Every row gives one point. Each copy is the shape, with its points in the same order, stretched, turned, moved and blurred by noise. Say if it was mirrored as well.

Shape, 8 rows:
[[ 24.5  14.5]
 [  5.3  -8.4]
 [ -9.5  17.1]
 [-30.5  38.9]
 [  3.1  27.2]
 [-12.3 -13.9]
 [ -8.3 -19.0]
 [ 10.9 -19.2]]
Copy 1, 8 rows:
[[-24.2  12.2]
 [-12.4 -15.3]
 [  5.5  18.0]
 [ 23.2  49.9]
 [ -4.6  31.3]
 [  1.6 -20.1]
 [ -3.4 -25.7]
 [-16.8 -29.4]]
Copy 1 is: mirrored
Copy 2 (8 x 2):
[[ 23.9  19.7]
 [  7.1  -7.2]
 [ -2.7  24.5]
 [-26.5  48.7]
 [  7.8  34.1]
 [ -6.5  -7.0]
 [ -4.4 -11.2]
 [ 13.2 -18.4]]
Copy 2 is: only turned

Shape:
[[  9.3  10.3]
 [ -9.3  -3.3]
 [  2.4  47.9]
 [  5.2  -1.1]
 [  1.4 -12.0]
 [-40.1 -28.2]
 [ -2.5 -18.7]]
Copy 1, 7 rows:
[[ 17.5  -5.3]
 [ -1.9   7.3]
 [ 55.8  11.0]
 [  7.8  -1.3]
 [ -7.1  -2.4]
 [-37.1  25.1]
 [-12.5   1.2]]
Copy 1 is: only turned
Copy 2 (7 x 2):
[[-17.0  10.3]
 [ -0.8  -5.1]
 [-48.7  13.9]
 [ -5.1   5.2]
 [  2.5   0.4]
 [ 14.9 -33.6]
 [ 12.5  -1.5]]
Copy 2 is: only turned
Copy 3, 7 rows:
[[  9.0   5.8]
 [ -7.8   2.1]
 [ 32.0  42.9]
 [  0.5  -2.5]
 [ -8.3 -12.1]
 [-40.2  -2.4]
 [-15.4  -9.2]]
Copy 3 is: only turned
Copy 4, 7 rows:
[[  3.4   6.9]
 [-16.4  -8.6]
 [ -3.9  52.8]
 [ -1.6 -10.4]
 [ -0.4 -20.5]
 [-47.3 -37.9]
 [ -7.1 -27.7]]
Copy 4 is: only turned

Shape (9 x 3):
[[ 14.9  27.8 -36.8]
 [ -7.8  22.3 -37.5]
 [  8.3  -6.7  14.3]
 [-30.3  18.6  17.9]
 [-43.6  -5.2 -36.3]
 [ 26.5 -27.8   7.1]
 [ 31.6 -21.7  16.4]
 [  1.4  11.7  13.7]
 [-27.8  -4.4   0.2]]
Copy 1:
[[ 18.2 -32.0  -7.8]
 [  6.3 -27.5 -11.0]
 [ 12.3  18.5   7.9]
 [ -0.8  18.6 -28.5]
 [-26.5 -22.0 -13.4]
 [ 12.1  16.4  31.5]
 [ 19.5  19.8  29.1]
 [ 15.2  16.5  -6.1]
 [-12.9   7.0 -12.1]]
Copy 1 is: only turned
Copy 2 (9 x 3):
[[-37.3  -0.8 -31.8]
 [-37.9   0.0 -19.3]
 [ 13.7  -4.5 -14.5]
 [ -2.4 -28.0  14.5]
 [-28.4  15.4  16.0]
 [ 25.0  15.4 -24.6]
 [ 33.5   9.8 -27.1]
 [  0.4 -16.4  -8.8]
 [ -5.5  -5.5  10.4]]
Copy 2 is: mirrored

Shape, 9 rows:
[[  0.2  25.2   6.9]
 [ -6.6 -16.5   4.5]
 [-11.0  45.6  12.5]
 [-20.3  36.3  -6.3]
 [-19.9  -9.2  10.5]
 [ -7.3 -27.1 -25.2]
 [-11.6 -32.3  13.5]
 [  9.5  31.6   5.3]
 [  4.1 -23.1 -19.0]]
Copy 1:
[[  0.6   6.2  24.9]
 [ 16.7   2.6  -6.9]
 [  8.4  17.4  48.7]
 [  2.4  37.4  41.9]
 [ 33.1  11.5   7.0]
 [ -6.9  23.9 -20.5]
 [ 35.1  -2.0 -15.4]
 [-11.8   2.4  24.9]
 [-12.8  10.9 -21.7]]
Copy 1 is: mirrored
Copy 2, 9 rows:
[[ 20.3  15.5  11.4]
 [-12.7   8.6  -1.1]
 [ 36.3  22.8  28.2]
 [ 24.9  13.2  40.9]
 [-18.6  22.7   7.3]
 [-25.9 -17.0   2.1]
 [-24.2  15.7  -9.0]
 [ 33.5   5.4   4.2]
 [-15.7 -18.9  -6.1]]
Copy 2 is: mirrored
Copy 3 (9 x 3):
[[  3.6  19.3 -19.1]
 [-23.2   0.5  13.2]
 [ 17.8  41.0 -22.2]
 [ 23.8  26.2  -2.7]
 [-18.1  17.6  15.7]
 [-14.6 -20.0  28.8]
 [-33.3   3.4  26.6]
 [  3.7  14.8 -32.4]
 [-17.8 -26.8  15.6]]
Copy 3 is: mirrored

Shape:
[[ -2.7   3.8  29.7  -5.9]
 [ 10.6 -39.9   5.6  -6.5]
 [-22.6  17.9  15.3  42.9]
 [  5.6  -4.7   2.7  10.5]
 [ -0.4 -17.2  27.5  22.7]
 [ 16.7   4.2 -74.7  -9.0]
 [-15.0  18.3   8.8   0.2]
 [ -4.6   2.0 -26.0 -10.6]
 [ 16.7   2.3  30.2  12.3]]
Copy 1 (9 x 4):
[[ 24.8  -5.1  -0.1  -7.5]
 [  3.3  42.6  18.2 -26.7]
 [ 48.2  -2.4  -3.4  39.0]
 [ 12.4  21.1   0.0   1.8]
 [ 42.4  25.3   4.7  -0.9]
 [-67.2  36.9   0.4  12.1]
 [ 13.3 -14.8   3.8  13.0]
 [-24.4   9.2  11.1   5.9]
 [ 35.8  14.7 -14.6  -6.0]]
Copy 1 is: mirrored
Copy 2:
[[ 21.0  22.0  -8.1  -2.2]
 [ -7.7  -0.5  24.8 -13.3]
 [  6.6 -12.3 -12.0  32.3]
 [ -9.2  -0.3   3.2   5.0]
 [ 13.4   1.7  16.1   9.3]
 [-68.5 -14.6 -12.5  -5.1]
 [  6.8   1.1 -27.0  -1.1]
 [-27.4  -6.2 -18.7  -8.1]
 [ 10.2  24.3   9.2   9.2]]
Copy 2 is: mirrored
Copy 3 (9 x 4):
[[  6.3   2.3  22.0  15.9]
 [-29.0 -21.5  23.9  -2.9]
 [ -4.5  11.5 -26.3  44.8]
 [ -0.1  -5.6  -2.0  11.0]
 [-19.4 -15.4  10.6  26.9]
 [ 22.4   7.5 -44.5 -35.9]
 [  9.4  19.5  -4.0  14.0]
 [  3.7  10.5 -13.5  -7.7]
 [ 17.3  -8.9  14.3  19.0]]
Copy 3 is: only turned

Shape (11 x 6):
[[-16.3 -20.4   5.4  24.3  -9.6   1.5]
 [ -9.8 -22.3  -7.5   2.9 -12.2  16.2]
 [ 84.1  20.2 -30.7   2.7   1.9  -6.1]
 [  5.6  10.6  -6.4  23.3 -19.6   2.7]
 [-13.2  -2.7   7.4  -8.4 -19.4  -2.6]
 [-19.2 -17.1  21.1   9.0  -6.9 -30.5]
 [  5.9  33.4  10.9  16.2  -7.9  12.7]
 [ 27.2  -6.0  23.9  -4.3 -20.5  20.2]
 [ -7.8  -3.7  22.7  -3.1  -5.5   1.0]
 [-13.2  -4.4  -2.3   6.6  59.0  16.4]
 [-23.9  -6.5  11.7  -5.3  -1.4  -3.6]]
Copy 1, 11 rows:
[[-26.0 -16.9  17.1 -20.4  15.8  16.9]
 [  1.3  -2.1   8.3 -19.8  24.5  20.3]
 [ 14.4   2.8 -57.0  23.8 -23.0  54.2]
 [-26.2   6.5   9.2 -13.3  -8.6  23.4]
 [  3.3  -2.8  21.7 -12.9  -5.7  -1.4]
 [-17.6 -38.0  21.5 -16.6  -8.7 -10.3]
 [-25.6  24.5  15.0  11.0 -14.6   5.6]
 [ 14.1  -3.8   9.9  36.6   3.8  36.5]
 [ -1.2  -8.7  18.7   7.0   1.5  -3.3]
 [-13.1   6.5 -27.4  -5.0  35.6 -24.9]
 [ -3.7  -7.6  17.9 -14.6   4.9 -15.2]]
Copy 1 is: only turned
Copy 2, 11 rows:
[[ -7.8  -8.0   4.4  32.0 -29.4  -4.5]
 [  2.0   1.4  20.8  23.3 -13.4  -9.2]
 [  8.4  32.0 -33.2 -39.5  37.5 -51.8]
 [-15.9  25.8  -0.3  11.0 -12.2  -9.1]
 [ -0.6  -9.5  11.0   5.4 -33.4   8.4]
 [ -8.3 -45.0  -8.9  12.5 -57.5   3.4]
 [-19.6  19.6 -13.3   9.4   1.5  24.8]
 [ 27.2  13.8  -9.2   5.0 -21.4   0.6]
 [  1.2 -18.4  -7.8  12.5 -29.3  17.4]
 [-23.4 -50.2 -15.5  28.2  47.5  27.4]
 [ -8.6 -29.7   6.0  15.1 -26.4  18.8]]
Copy 2 is: mirrored

Shape, 11 rows:
[[ -6.6 -13.3  22.0 -17.2   9.9  -4.6]
 [  0.1  19.3   3.3 -22.2  13.0 -20.7]
 [ 28.4 -26.2 -20.2  -2.9 -21.9  -9.9]
 [ 32.2 -13.9 -28.8  37.7  15.8   9.9]
 [ -4.7  22.6  33.5   2.2   8.7 -16.2]
 [ 41.5 -15.8 -30.9  16.1 -30.2 -17.4]
 [-14.2  -3.8 -21.3  24.9  17.3  18.4]
 [  7.6  -8.5  -7.2  -5.7   0.6  27.8]
 [-11.6   9.0  13.4  -8.9   9.3 -14.2]
 [ 18.5 -15.9  -4.7 -17.4  11.5  15.6]
 [-22.2   2.8  18.2  -3.5  34.8 -13.3]]
Copy 1, 11 rows:
[[ 25.4  22.9 -18.9 -24.2  21.2 -16.4]
 [  2.5  21.5 -23.2  16.4  19.0 -35.4]
 [ 14.5 -38.9 -21.1 -10.7  12.5   5.0]
 [  6.6 -31.5 -26.6   8.6   0.1  71.4]
 [ 35.8  39.6 -12.8  -0.4  -7.5 -29.2]
 [ 11.5 -57.6 -16.6   7.1  -2.5   7.8]
 [  2.2   2.8  -5.5  -2.5  17.5  56.7]
 [-17.0   0.5 -25.4 -16.3  13.2  18.7]
 [ 23.4  24.4  -9.6   0.6  15.9 -18.3]
 [-14.7   1.1 -38.3 -11.5  19.8  15.4]
 [ 38.0  41.7 -12.1  -7.6  22.6  -1.4]]
Copy 1 is: only turned
Copy 2, 11 rows:
[[ 31.8 -26.8  -1.5  10.8  21.3 -12.0]
 [ 16.5   9.2  17.4  -6.1  -2.6 -37.7]
 [ 32.8   9.7 -24.3  17.0 -27.3  11.8]
 [ 24.0  41.7  24.5  -8.3  -3.5  27.3]
 [  7.0 -20.0  18.2 -15.9   8.5 -21.7]
 [ 21.8  17.4 -18.6  -0.1 -53.7  22.0]
 [  3.0  32.8   6.1 -20.0  20.3  14.4]
 [  6.2   5.1   5.5  21.3   9.1  11.4]
 [ 17.6 -14.4   1.2 -10.1  14.5 -25.6]
 [ 25.0   6.6  13.7  28.9   7.6  -0.1]
 [ 30.6  -5.8  21.7 -12.8  38.5 -32.4]]
Copy 2 is: mirrored
Copy 3:
[[  3.5 -22.5   5.2  -4.5 -14.4   1.0]
 [  7.2  -3.3  -3.7 -20.1  -3.7 -17.5]
 [ -8.7 -16.8  -3.0 -39.3 -19.3  36.2]
 [ 15.6  21.9  13.4 -33.0  15.1  41.4]
 [  6.6  18.9  14.2 -10.3 -13.2 -26.9]
 [ -6.7   7.9  -5.3 -54.5 -19.0  40.4]
 [  2.9  29.0   4.1  -1.8  14.6  19.2]
 [-10.7  -1.8  13.8 -18.4   7.9  17.0]
 [  3.3  -2.4  -0.6  -8.6  -9.7 -14.3]
 [ -4.4 -25.1   7.6 -27.4   4.8  19.7]
 [ 21.1  -7.7   2.1   2.6   3.3 -12.2]]
Copy 3 is: only turned
Copy 4, 11 rows:
[[  6.7  -5.7  23.1 -11.6  13.9   0.1]
 [ -5.5   0.5  -5.8 -16.0  10.7 -27.3]
 [ 42.3  -9.6 -30.2  -0.2 -18.5  17.3]
 [ 12.7 -44.0 -35.9  50.3 -11.0  11.9]
 [-14.3  15.9  -0.2   6.9  44.5  -8.4]
 [ 45.4  -8.3 -61.5  15.7 -12.1  18.9]
 [-32.1 -39.2  -2.6  18.2  -7.2  20.9]
 [ -1.9  -9.2  15.1  12.4 -29.5  14.1]
 [-11.6  -1.3   3.2 -12.4  22.7  -6.9]
 [ 16.9 -17.9  14.8   8.7 -26.9  -2.5]
 [-21.8 -23.5  16.9  -7.7  34.6 -13.9]]
Copy 4 is: mirrored

Shape:
[[ 15.9 -11.4 -13.5 -17.2 -21.1  -8.6 -13.7 -18.7]
 [ 17.8  -1.5 -14.0 -10.0 -23.6   9.4 -11.3 -14.7]
 [ -4.3 -11.0 -28.6 -29.6 -30.7 -15.6   5.4   5.4]
 [ 36.2   2.2   9.0  12.0  -8.3  20.5  -6.5   8.8]
 [ 13.4   0.4  12.5  30.1   9.3 -44.6  29.0   6.5]
 [ -6.7  15.3  -3.3  50.2  -9.6 -30.1  10.9   8.1]
 [  4.5   4.7  30.1  36.6 -21.3   0.3  -7.3   5.7]
 [-12.6  29.1 -20.8  15.4  13.5  -9.3  27.9   3.8]
 [ 25.6  19.1  29.5   0.8 -18.7  37.2 -17.0   4.8]
 [-17.7 -11.6 -39.1  -4.0   9.8   6.6  15.2   7.4]
 [ -4.5 -11.6 -35.1 -29.7  -3.1 -34.7 -29.3   1.5]
 [-34.5  12.7 -33.9 -14.6  17.2  -7.6  27.6  25.0]
 [ -2.6  19.5  17.5  22.8   3.0  -3.4  18.1  -9.4]
 [  7.9  10.2 -48.0 -19.3 -33.9 -20.5  -6.2   3.5]]
Copy 1 (14 x 8):
[[ 20.0 -10.0  -4.5 -13.4  24.9 -16.8   8.5 -18.8]
 [ 31.3 -16.5  -3.1   0.3  31.2 -22.1   4.8 -10.8]
 [ 22.8 -14.7 -31.6  -5.7   3.7 -21.2  -9.6  -6.0]
 [ 22.9   3.7   5.9  18.0  31.7 -12.0   6.6  22.8]
 [-50.3   4.0   8.9 -35.2   3.9  -2.2   3.4  17.9]
 [-21.9 -13.7  27.5 -17.5 -15.3 -26.5  -8.1  15.8]
 [  4.4 -21.1  33.6  -7.8  -8.7  -4.0  14.7  33.4]
 [-25.0 -27.3 -16.3  21.2   4.9 -18.0 -26.1  -1.9]
 [ 40.3 -26.8   4.6  29.1  36.2  -0.4   8.2  30.3]
 [  3.3   3.3 -21.1  34.6 -19.5 -21.1  -4.4 -19.3]
 [ 17.6  12.1  -7.3 -20.8   0.9  -5.0 -22.3 -28.9]
 [ -8.1 -10.6 -39.3  33.5 -24.2  -9.4 -31.9  -5.5]
 [-24.6 -34.9   6.9  -0.1   3.9  -0.7  -1.3   9.4]
 [ 36.6 -12.1 -24.1 -10.4  23.4 -44.2 -21.3  -7.2]]
Copy 1 is: mirrored
Copy 2 (14 x 8):
[[ -4.6  12.4 -14.3  38.8   0.8 -15.6  -8.8 -13.3]
 [ -2.3  10.7 -13.4  25.2  -3.8 -21.2  10.1  -8.5]
 [-23.6  -6.3 -35.9  49.3   7.4 -19.3 -10.2  13.3]
 [ 13.1  -4.7  -1.4 -12.0  -6.2 -11.2  19.5 -15.1]
 [ 10.9  -6.3  14.0  22.7  32.3  35.2 -17.4  17.9]
 [ 11.1  17.1  27.2  10.9   2.1  25.6  -5.0  52.5]
 [ 11.3  -0.3  35.5  -4.2 -17.9   9.8  19.2   6.2]
 [-16.6   6.8  -6.3   2.1  31.2  12.9   9.5  38.9]
 [  0.9  -9.0   4.3 -21.6 -22.3  -9.4  45.1 -27.3]
 [-27.5  -3.2 -24.0   6.4  24.7 -29.0  -5.0  21.3]
 [-25.0  22.3 -36.6  35.3  -4.8  -8.1 -49.6   9.5]
 [-47.1 -13.3 -35.1   2.2  32.6  -6.0  -3.0  38.9]
 [ -4.4  -1.0  22.1   1.5  19.2  17.8  22.2   7.8]
 [-11.2  22.2 -40.6  48.8  -5.5 -11.3 -15.0  35.5]]
Copy 2 is: mirrored
